Each point is reached from the start by the listed moves, each made 0, 1 or 2 times, or once backwards (-1), plus a little noise. Say if it took an odd or an even number of moves. Then give how often each move was made.
In the rows, zero is written as 128.

Moves:
(1): [157  90 145 134 113]
(2): [114 128 154 114 128]
(3): [113 104 135 141 124]
Start: [104 131 127 131 152]
Points:
[114   7 201 158 114] => odd (2, 1, 2)
[ 60  88 170 140 144] => odd (0, 1, 2)
[103  51 159 167 134] => odd (1, 0, 2)

Moves:
(1): [137 117 116 133 119 139 129 110 170 143 140]
(2): [148 140 133 109 126 149 155 124 119 135 130]
(3): [135 124 135 124 135 119 122 120 118 125 135]
(4): [139 142 134 142 120 129 120 145 127 143 121]
(5): [117 147 112 131 142 112 129 110 121 123 127]
(6): [138 129 129 123 149 125 133 141 144 122 136]
(7): [135 116 123 161 142 133 154 132 126 127 115]
(8): [122 131 112 117 128 114 132 134 132 133 123]
Start: [130 140 123 131 118 129 133 123 144 133 136]
Points:
[158 126  99 249 137 139 154 173 217 161 104] => even (1, -1, -1, 2, 0, 1, 2, 0)
[140 186  72 149  93 151 157  55 198 184 135] => even (2, 1, -1, 1, 2, -1, 0, 0)
[173 136 144  91  91 192 141 129 210 156 171] => odd (1, 1, -1, 0, -1, 1, -1, -1)
[150  73 141 108 118 135  79  78 242 130 206] => even (2, -1, 2, -1, -1, 1, -1, -1)
[184 153  98 151 118 202 216  66 204 169 144] => even (2, 2, -1, 0, 1, 0, 1, -1)

Moves:
(1): [133 148 128 149 128 140 110 114 130 149 105 109 108]
(2): [148 154 137 111 135 118 134 117 118 130 125 134 121]
(3): [113 128 147 127 130 105 134 134 142 115 116 128 135]
(4): [114 147 122 150 125 124 142 127 117 101 119 125 126]
(5): [128 110 122 119 152 125 134 124 126 114 136 123 137]
(6): [127 105 140 134 140 145 108 125 116 133 127 139 135]
(7): [148 131 113 136 118 131 143 157 121 105 104 159 129]
(8): [144 109 125 134 119 107 111 126 110 124 144 118 142]
(9): [123 144 109 117 127 144 127 145 131 131 113 140 140]
(10): [132 112 138 114 111 134 149 129 108 144 139  97 122]
(11): [154 125 129 131 140 144 138 139 138 119 148 107 139]
Start: [131 145 127 125 134 131 148 107 118 127 122 118 132]
Points:
[128 121 136 161 122 200 175 212 119  74  79 117 200] => odd (0, -1, 2, 1, -1, 2, 1, 0, 2, 1, 2)
[229 191 114 110  90 175 143 108   7 179 130  42 140] => even (1, 2, -1, 1, -1, 1, 0, 2, 2, 2, 1)
[176 213 107 120 208 205 117 144 169 138  14 170 139] => odd (2, 1, 1, -1, 1, 1, 1, -1, 2, -1, 1)
[148 120 166 155  83 143 240 188 121  82 120  42 156] => even (0, -1, 2, 1, -1, 0, 1, 0, 0, 2, 2)
[160  58 135 203 208 125  38  42 113 129 173  21 153] => even (2, -1, 0, 0, 2, 1, -1, 2, -1, -1, 1)

Moves:
(1): [132 117 126 124 106 115 111 115 120 118 125 132 132 114 144 125 134 116
 122]
(2): [139 140 127 121 122 133 129 128 139 135 132 131 137 126 133 126 129 136
 121]
(3): [134 126 128 137 142 130 120 132 135 126 128 132 131 119 105 130 129 123
 116]
(4): [116 123 128 147 122 122 130 124 130 129 131 124 136 129 121 106 122 135
 125]
(5): [124 134 124 134 154 123 140 133 124 137 143 112 146 118 143 128 135 140
 126]
(6): [125 130 126 125 136 139 137 135 118 114 122 124 125 131 123 125 125 129
 135]
(7): [147 122 131 131 120 131 147 129 124 132 131 136 128 121 131 142 115 135
 132]
(8): [133 132 117 114 121 110 120 141 128 126 121 112 131 132 137 125 121 131
 124]
(9): [138 137 122 150 139 140 131 134 136 129 121 123 135 130 128 127 126 123
 138]
(10): [126 137 126 129 126 126 135 134 117 141 123 116 141 127 133 122 127 118
 124]
(11): [117 128 125 134 116 139 124 128 125 131 132 124 139 134 120 138 122 135
 116]
(12): [126 135 125 131 124 131 122 130 123 129 123 133 121 125 131 129 123 126
 129]
(13): [119 121 122 140 127 117 138 128 120 119 123 137 140 127 132 134 141 131
 140]
(14): [128 130 127 142 139 140 130 115 128 127 132 133 115 144 135 134 136 134
 110]
(15): [136 119 153 130 134 122 113 146 124 117 122 135 128 109 146 125 133 115
 116]
(16): [120 139 146 132 125 118 122 128 129 118 133 118 119 114 118 144 121 126
 116]
(17): [131 112 131 119 124 133 143 136 122 139 129 114 127 115 110 131 148 141
 121]
(18): [129 132 144 131 133 122 133 109 126 138 116 119 125 125 131 126 118 141
 135]
Start: [125 131 120 113 135 131 122 137 123 136 137 132 135 112 143 125 109 115
 139]
Points:
[137 152  32 122 109 131  85 142  89 170  88  57 147 135 175  80 119  79
 125] => odd (2, -1, 0, 0, 0, 0, -1, 2, 2, 2, 0, 2, -1, 1, -1, -1, 1, 0)
[178 124 107 161  70 177 118 117 125 135 154 149 172 105 118 105  86 101
  23] => even (2, 2, 2, 2, -1, 1, 2, 0, 0, 2, 1, -1, -1, 2, 0, 0, 0, -1)
[222 183 170 100  93  84 106  66 168 153 134 125 139  35 159 174  35 113
 140] => even (2, 2, 1, -1, 0, -1, 2, 0, 1, 0, -1, -1, -1, -1, -1, 2, -1, 2)
[ 79 158  17 194 188 121 137 176 110 169 136  38 249 146 134  92 114 144
 142] => even (0, -1, 1, 1, 2, 0, -1, 2, 2, 1, 2, 0, 1, 0, -1, -1, 0, 0)
[113 152 189 181 109  95 127 102 159 126 120 130 139 100  96 164  31 148
 170] => even (-1, 0, 0, 1, -1, -1, 1, 0, 1, -1, 1, -1, 1, -1, 0, 2, -1, 2)
[ 88 167 132  95  99 208  98  97 149 113 180 145  58 141  63 171 129 149
  42] => even (0, 2, 0, 0, -1, 1, -1, -1, -1, -1, 1, 1, -1, 2, -1, 2, 1, -1)
[173 161 151  82  32 102 133  90 104 180 113 185 141  71 218 121  51  87
 166] => even (1, 2, -1, 0, -1, -1, 2, -1, -1, 2, -1, 2, 0, -1, 0, 0, -1, 1)
[207 196 108 132 217 219 220 140 147 192 166 129 139 118 129 162  91 149
 138] => even (-1, 2, 1, -1, 1, 1, 2, -1, 1, 1, -1, 0, -1, 1, -1, 0, 0, 0)
[124 104 138 190 180 119 159 134  87 136 137 132 202  63 237  75 179 176
  91] => even (1, 2, 0, 2, 2, 1, 0, 0, 0, 0, 0, 1, 2, 2, 2, -1, 1, 1)
[ 98 163 104 178 163 129 201 114 120  91 125 115 132 173 143 145  67 182
 201] => odd (-1, 0, -1, 1, 0, 2, 1, 1, 1, -1, 0, -1, 2, 1, -1, 1, -1, 1)

Moves:
(1): [136 118 122 134 128 131 136 124 116 133 128 127 120 124 127 129 133 122
 125 121 130 114 136 136]
(2): [132 127 125 129 132 129 126 125 138 119 125 128 130 128 134 129 133 134
 125 137 133 121 130 130]
(3): [130 130 131 132 126 125 129 136 127 128 119 132 127 126 126 127 118 126
 125 129 128 130 133 130]
(4): [121 126 134 118 128 142 119 126 131 120 120 141 127 137 128 128 130 128
 139 121 132 122 130 133]
(5): [124 124 124 134 124 131 123 121 136 122 129 128 116 134 120 126 119 126
 123 126 114 129 139 135]
(6): [122 128 128 130 130 135 124 133 125 126 151 133 128 125 118 126 127 128
 129 127 138 128 120 122]
(7): [128 123 119 137 126 122 133 132 126 136 131 127 124 127 130 141 124 132
 125 126 124 131 126 130]
(8): [114 139 123 134 126 138 124 133 135 127 120 120 136 136 135 115 127 134
 121 133 148 135 120 135]
(9): [116 133 129 129 133 130 118 130 132 122 133 131 135 124 120 129 132 133
 133 131 123 133 129 129]
(10): [135 133 124 128 127 146 137 117 130 116 129 134 113 114 111 138 129 124
 110 132 122 120 141 120]
(11): [128 151 139 140 134 141 142 128 132 106 148 124 123 116 142 134 138 137
 125 115 126 122 118 131]
(12): [122 128 117 124 118 125 130 124 118 123 129 128 131 125 147 126 129 125
 141 118 129 138 133 139]
(13): [116 124 109 119 131 133 128 152 137 125 134 131 122 134 128 130 135 123
 142 110 113 124 130 126]
(14): [130 138 153 128 120 128 128 123 125 132 131 129 130 116 126 123 123 130
 139 135 130 122 127 136]
(15): [119 135 136 118 125 129 121 125 122 134 130 133 132 133 142 117 121 132
 138 131 124 136 133 138]
(16): [131 120 137 116 131 123 127 128 127 134 128 132 131 122 131 135 125 133
 125 123 132 127 129 147]
(17): [131 126 131 128 115 140 115 125 131 135 134 136 120 137 124 120 138 116
 113 121 149 117 131 132]
(18): [136 130 138 131 128 131 123 128 129 127 126 129 131 119 128 123 135 141
 124 136 121 124 118 127]
(19): [132 133 121 123 126 117 131 118 121 137 119 133 117 126 137 122 129 128
 141 125 125 124 128 112]
(20): [144 130 145 126 119 133 136 126 125 120 126 132 127 123 120 125 116 140
 131 120 120 129 138 137]
(21): [124 120 123 138 130 122 141 122 132 129 132 133 131 123 126 125 133 128
 128 123 125 128 128 136]
(22): [148 134 122 118 133 134 125 122 134 122 122 141 114 127 129 129 126 124
 131 130 124 123 140 146]
(23): [122 116 133 127 136 125 127 149 119 129 129 129 129 132 123 137 147 129
 134 133 134 127 122 139]
(24): [123 124 122 119 134 124 129 117 121 127 133 132 136 132 121 121 135 134
 120 138 123 118 124 144]
Start: [133 115 129 126 120 130 120 136 136 137 133 132 131 125 134 123 128 119
 125 124 120 135 125 119]
Points:
[162 132 126 124 134 141 144 146 124  86 196 218 106  51 157 138 244 177
 148  90 129  59 101 249] => even (0, 2, 1, 0, -1, 1, 2, 0, 2, 0, 2, 2, 1, 1, -1, 1, 2, 2, 2, 1, 2, 2, 2, 2)
[134 173 110 150  94 175 159 141 140  91 173 126  74 106 206 123 112 110
 163  63  90  84 164 151] => even (2, 2, 1, 0, 1, 0, 1, 0, -1, 0, 2, 1, 2, 2, 1, -1, 0, -1, 0, 0, -1, 0, -1, 0)
[ 96 186 188 124  97 230  26 124 184  89 123 163 105 140 133  73 141 148
 144 179 145 125 158 178] => even (0, 2, -1, 1, 2, 0, 0, 2, 2, 1, 0, 0, 0, 2, 2, -1, 1, 1, 0, 0, -1, 1, 1, -1)
[134 120  82  65 130 148  73  88 176 118 130 236  90 126 211  82 213 125
 190  60  77  51 154 213] => odd (1, 2, 0, 2, 0, -1, 0, -1, 2, -1, 1, 1, 2, 0, 1, 1, 2, 2, 2, -1, 2, 2, -1, 1)
[119  97 156 161 123 181 101 166 168 136 218 171  82 123 134 121 168 127
  80  56 144  64  84 183] => even (1, 0, 1, 1, 2, 2, 1, 0, -1, -1, 2, -1, 1, 0, 0, 2, 2, 2, 0, -1, 1, 0, 0, 0)
[151 143 160 152 103 131 185 179 150 112 145 121  76 105 129 132  90 144
 116  40  31 120 148 126] => even (0, -1, 2, -1, 2, -1, 0, 0, -1, 0, 2, -1, 2, 0, 0, 1, 0, 0, 1, 2, 0, -1, 0, 0)

Moves:
(1): [138 126 132 122 133 130 128 140 135 129 140 148 120 106 127 130 123 127
 138 134 130 148 145 131 129]
(2): [129 128 133 126 122 121 126 127 129 130 140 124 131 127 117 125 134 131
 118 135 134 123 135 132 122]
(3): [124 119 128 128 123 133 130 132 122 123 127 134 132 117 141 121 119 130
 120 122 126 124 124 131 125]
(4): [130 121 133 124 128 129 125 119 140 141 116 123 123 121 132 127 132 143
 113 112 131 134 128 121 120]
(5): [123 107 123 126 136 139 129 127 125 110 125 122 117 131 144 145 127 132
 124 141 139 118 131 137 135]
(6): [128 134 121 116 126 132 142 115 125 144 134 133 138 128 123 128 140 150
 123 132 124 120 125 121 127]
(7): [130 137 121 122 135 135 137 126 115 117 122 120 128 117 130 134 129 131
 136 118 127 118 124 108 129]
(8): [137 134 127 127 116 130 126 121 131 132 122 126 134 139 136 131 136 128
 130 131 133 130 133 131 143]
(9): [121 109 121 127 123 128 115 130 135 105 129 134 139 128 122 118 140 133
 138 132 136 120 128 115 131]
(10): [124 130 135 118 137 131 112 124 131 133 132 123 134 125 119 137 131 135
 115 114 128 119 129 141 134]
(11): [150 117 122 120 129 125 131 120 126 115 124 139 115 133 135 132 146 120
 130 132 117 130 130 135 122]
(12): [123 120 124 124 128 134 135 131 136 137 136 118 138 113 132 131 127 125
 139 140 128 120 126 130 118]
(13): [122 134 135 137 129 125 131 124 111 131 133 134 130 120 126 126 136 124
 137 124 121 134 138 138 112]
(14): [118 118 143 123 138 149 140 118 132 116 123 134 117 115 118 113 116 125
 123 136 129 147 127 129 122]
(15): [109 128 123 110 108 157 118 127 118 121 116 142 122 120 121 136 118 131
 132 136 118 127 127 128 139]
(16): [127 138 130 139 125 125 124 124 130 134 144 135 108 114 141 121 127 126
 121 122 127 134 124 128 125]
(17): [131 139 131 124 124 120 124 134 126 131 125 132 132 130 143 119 134 129
 132 134 115 121 139 132 128]
(18): [113 131 127 126 135 125 139 129 129 125 122 137 121 118 122 129 140 127
 125 123 140 118 134 149 125]
(19): [122 125 124 120 138 127 129 123 107 129 145 127 121 126 138 124 120 130
 126 122 135 135 117 130 122]
(20): [129 129 137 125 128 123 130 140 128 130 125 123 130 126 133 128 133 135
 127 133 131 141 127 127 135]
(21): [124 121 127 129 130 114 120 117 130 134 123 124 141 137 130 130 117 126
 122 140 117 136 133 124 135]
(22): [134 125 131 130 120 130 122 126 127 130 128 128 117 125 122 123 130 135
 132 128 125 126 126 138 130]
(23): [143 115 109 134 147 131 109 127 118 126 133 106 124 125 120 131 126 130
 124 133 120 132 126 119 133]
(24): [139 127 137 139 134 125 129 129 118 143 111 120 126 121 124 120 132 126
 133 124 129 122 121 133 142]
Start: [138 123 127 113 137 140 123 136 106 126 122 127 135 128 115 129 137 135
 127 126 129 134 121 136 130]
Points:
[188  77  65 105 210 105 109 100 120  94 159  90  95 129 118 158 199 103
 107 128 155 137 149 169  78] => odd (0, 1, -1, 1, 0, -1, 0, 1, 0, 0, 2, 1, 0, 0, -1, 0, 0, 2, 1, -1, 0, -1, 2, -1)
[150  40  79  93 147 168 110 147 120  91  89 149 101  81 112 106 212 128
 191 165 113 110 115 144 103] => even (0, -1, -1, 1, 0, 0, -1, -1, 2, -1, 2, 2, 0, 0, 1, 0, 1, 1, 0, 0, -1, 0, 1, 1)
[176 137 105  56 171  95 120 122 135 129 180 127 121  56 131 155 249 159
 148  67 154 110 141 164  96] => odd (1, 0, -1, 1, -1, 0, 2, 1, 1, 2, 2, 2, 0, -1, -1, 1, 0, 2, 1, 1, 0, 1, 0, -1)
[119 130 170 108 208 153 139  68  86 209  45  97 160  69  36 147 153 157
 129 101  79 107 143 184 120] => even (0, -1, -1, 1, 0, 1, 1, -1, -1, 2, 0, 1, 2, 1, 0, -1, 0, 1, -1, -1, 2, 1, 0, 2)
[161 109 127 117 192 130 101  73  65 116 133 112  67  77 140  56 215  98
 117 126 120 169 129 177  92] => odd (-1, 1, -1, 1, -1, -1, 0, 2, 1, 0, 2, 1, 1, 2, 0, 2, 2, 2, 2, 0, 0, -1, 2, 1)
